Each row is a point. Each copy is the shape, with its points in the same order, turned, moved and blurred by noise. Is it also mirrored, or only turned?
In the rows, zero is written as 128.

Shape (8 x 2):
[[188  92]
 [133 133]
 [122 114]
 [199 128]
 [102 128]
 [ 89 165]
 [215 103]
 [130 150]]
Copy 1, 8 rows:
[[134  55]
 [143 123]
 [120 122]
 [174  62]
 [121 144]
 [151 176]
 [156  33]
 [155 134]]
Copy 1 is: only turned
Copy 2:
[[194 165]
 [138 132]
 [149 118]
 [165 191]
 [130 100]
 [ 90 106]
 [198 193]
 [121 139]]
Copy 2 is: only turned
Copy 3:
[[126 210]
 [117 139]
 [141 144]
 [ 97 201]
 [137 109]
 [105  93]
 [107 226]
 [100 126]]
Copy 3 is: only turned

Shape, 7 rows:
[[214 171 164]
 [ 81 140 114]
 [111 150  91]
 [125 124 110]
 [228 123 134]
 [ 68 133 169]
 [184 131 124]]
Copy 1, 7 rows:
[[156 205 148]
 [109  87 169]
 [ 89 107 178]
 [110 121 132]
 [133 205  94]
 [164  71 174]
 [124 169 133]]
Copy 1 is: only turned
Copy 2, 7 rows:
[[180 150 197]
 [116 135  69]
 [109 158  93]
 [105 134 117]
 [123 138 221]
 [156  88  65]
 [123 142 172]]
Copy 2 is: mirrored

Shape, 10 rows:
[[101 135 166 127 166 184]
 [106 141 165 195 157 111]
 [205 105 117 225 183 140]
 [ 96 101  57 129 187  63]
 [112 117 207 105 131 156]
 [ 79 124 111 153 145 151]
 [185 171 141 110  92 134]
 [ 87 102 115  80 113 119]
 [148 124 185  91 137 103]
 [126 160  80  99 180 161]]
Copy 1 (10 x 6):
[[ 76 126 107 143  61 124]
 [ 64 100 193  90  84 129]
 [152  47 207 101  38  70]
 [128 117 229 172 165 119]
 [ 79 168 101 106  75 102]
 [108 124 162 142  95 168]
 [112  72  93  82 142  86]
 [123 164 129 145 155 138]
 [ 89 145 132 105 115  64]
 [114  73 122 194 128 109]]
Copy 1 is: only turned
Copy 2:
[[125 176  84  95 147 116]
 [103 135  95  94 137 198]
 [173 130 180  23 106 155]
 [193  24 110 127 155 162]
 [127 196 104 140 188 136]
 [112 101  89 103 154 124]
 [115 169 198 154 133 110]
 [139  97 120 162 211 106]
 [161 168 150 160 178 149]
 [164 107 105 135 103  81]]
Copy 2 is: only turned
Copy 3:
[[107 109  98 112 106 181]
 [146 141 169  99 144 224]
 [ 92 232 160 151 135 243]
 [ 74 191 194  52 171 106]
 [133  97  91 135 153 168]
 [124 144 155  98  91 152]
 [ 99 106 160 215 162 154]
 [119 135 128 115 161  81]
 [104 105 112 146 202 148]
 [ 42 126 155 117 108 129]]
Copy 3 is: mirrored
Copy 4, 10 rows:
[[144 149 182  93 135 131]
 [169 124 162 180 129 159]
 [ 94 207 121 213 104 162]
 [177 136  73 173 144  42]
 [153 118 155  77 155 177]
 [134 113 165 145 146  89]
 [106  98 107 107  55 163]
 [134  81 101  89 155  92]
 [170 119  93  90 124 172]
 [138 153 140 105  75  62]]
Copy 4 is: only turned
